Each row is a point. The last column is the point's height on a tilted bowl or saddle (a function of degree 2), plus a little noise. Along how many of its main directions does it bend up, bend down or stay straight?

Points, 16 rows:
[[-0.15  0.01 -0.13 -0.02]
 [-0.37  0.84  0.05  0.34]
 [-0.13  0.11 -0.51  0.31]
 [-0.36 -0.32 -0.10  0.26]
 [-0.58 -0.48 -0.01  0.59]
 [ 0.06  0.85  0.36  0.36]
 [ 0.16  0.09  0.12 -0.08]
 [ 0.23 -0.29 -0.23  0.25]
 [ 0.14  0.36 -0.18  0.06]
 [ 0.17  0.08 -0.47  0.30]
 [-0.39  0.22 -0.46  0.36]
 [-0.01 -0.55 -0.24  0.51]
 [-0.57 -0.52 -0.01  0.63]
 [-0.08 -0.20 -0.01  0.02]
 [ 0.32  0.30 -0.38  0.30]
 [-0.22  0.31 -0.41  0.24]]
Directions: 3 up, 0 down, 0 straight

Points, 21 rows:
[[ 0.12 -0.57  0.18 -0.28 -0.11]
 [ 0.51 -0.45 -0.29 -0.05 -0.31]
 [-0.29 -0.35 -0.10  0.52 -0.43]
 [-0.57  0.30  0.36  0.10 -0.48]
 [ 0.03 -0.28  0.00  0.04  0.02]
 [ 0.41  0.04 -0.05 -0.34  0.01]
 [ 0.23  0.40  0.12 -0.06 -0.08]
 [-0.26  0.01 -0.52 -0.22  0.05]
 [-0.04  0.21 -0.28  0.46 -0.26]
 [ 0.64  0.17  0.36  0.47 -0.51]
 [-0.03 -0.87  0.14  0.70 -1.00]
 [-0.66 -0.07  0.01 -0.09 -0.24]
 [-0.03  0.38 -0.25 -0.22  0.03]
 [ 0.14 -0.39  0.04  0.34 -0.20]
 [-0.17  0.02 -0.97 -0.12 -0.11]
 [ 0.18  0.33  0.40  0.35 -0.36]
 [ 0.42  0.50 -0.01  0.00 -0.25]
 [-0.12  0.22 -0.06  0.00  0.03]
 [-0.17 -0.34  0.18  0.38 -0.31]
 [ 0.55  0.05 -0.42 -0.09 -0.31]
 [-0.55  0.48 -0.13  0.27 -0.32]]
Directions: 0 up, 3 down, 1 straight

Points (38 x 7):
[[ 0.13  0.16  0.49 -0.16 -0.50  0.13 -0.27]
 [ 0.23 -0.57  0.01 -0.30  0.21 -0.31  0.08]
 [ 0.28 -0.09  0.40 -0.20 -0.61  0.01 -0.12]
 [ 0.33 -0.50  0.47  0.26  0.19 -0.04  0.09]
 [-0.12  0.26  0.00 -0.11  0.14 -0.28 -0.02]
 [ 0.08 -0.37 -0.01  0.03  0.18 -0.17  0.20]
 [ 0.47  0.30 -0.33  0.58  0.46 -0.01 -0.19]
 [-0.32  0.04  0.50  0.37  0.41  0.16 -0.09]
 [ 0.16  0.36 -0.07 -0.48  0.43  0.18  0.08]
 [ 0.22  0.36  0.23  0.13 -0.37  0.08 -0.31]
 [ 0.46 -0.30 -0.16  0.21  0.90 -0.06  0.23]
 [ 0.76  0.06 -0.09 -0.57  0.05  0.13 -0.38]
 [-0.20 -0.23 -0.57  0.11  0.30  0.53 -0.16]
 [ 0.41  0.63  0.27  0.45  0.11 -0.08 -0.64]
 [ 0.46  0.28 -0.15 -0.38  0.13 -0.56 -0.40]
 [-0.08 -0.38  0.24 -0.39  0.20  0.31 -0.02]
 [ 0.14 -0.01 -0.28  0.57  0.38  0.45  0.03]
 [-0.23 -0.09 -0.04  0.41  0.46 -0.48  0.39]
 [-0.68 -0.34  0.25 -0.55  0.06  0.27 -0.37]
 [-0.64 -0.20 -0.27 -0.36  0.03 -0.10 -0.10]
 [ 0.64 -0.06  0.15 -0.16  0.72  0.08  0.05]
 [-0.35  0.10 -0.05 -0.40 -0.04 -0.49 -0.11]
 [ 0.38  0.45 -0.33 -0.35  0.29  0.14 -0.14]
 [ 0.02 -0.50  0.50 -0.04  0.09  0.62  0.07]
 [-0.14  0.45 -0.30 -0.47 -0.13 -0.08 -0.54]
 [-0.32 -0.28 -0.40 -0.33 -0.50  0.06 -0.54]
 [-0.07  0.17 -0.26 -1.08 -0.04  0.16 -0.68]
 [ 0.23  0.45  0.41  0.28 -0.01 -0.30 -0.61]
 [-0.82  0.18 -0.06  0.25 -0.06 -0.30 -0.41]
 [ 0.42 -0.27 -0.08 -0.20  0.00  0.26  0.05]
 [-0.01 -0.05 -0.24  0.66  0.09  0.32 -0.03]
 [ 0.11 -0.20 -0.06 -0.12 -0.33 -0.50 -0.22]
 [-0.10  0.49  0.02  0.46 -0.29 -0.05 -0.63]
 [-0.53 -0.28  0.26  0.29 -0.33 -0.31 -0.24]
 [ 0.33 -0.09 -0.49 -0.37 -0.30 -0.21 -0.50]
 [-0.20 -0.17  0.07 -0.82  0.31 -0.27  0.14]
 [-0.45  0.00 -0.35 -0.48 -0.32 -0.44 -0.50]
 [-0.30  0.23 -0.03 -0.20 -0.37 -0.46 -0.61]]
Directions: 1 up, 4 down, 1 straight
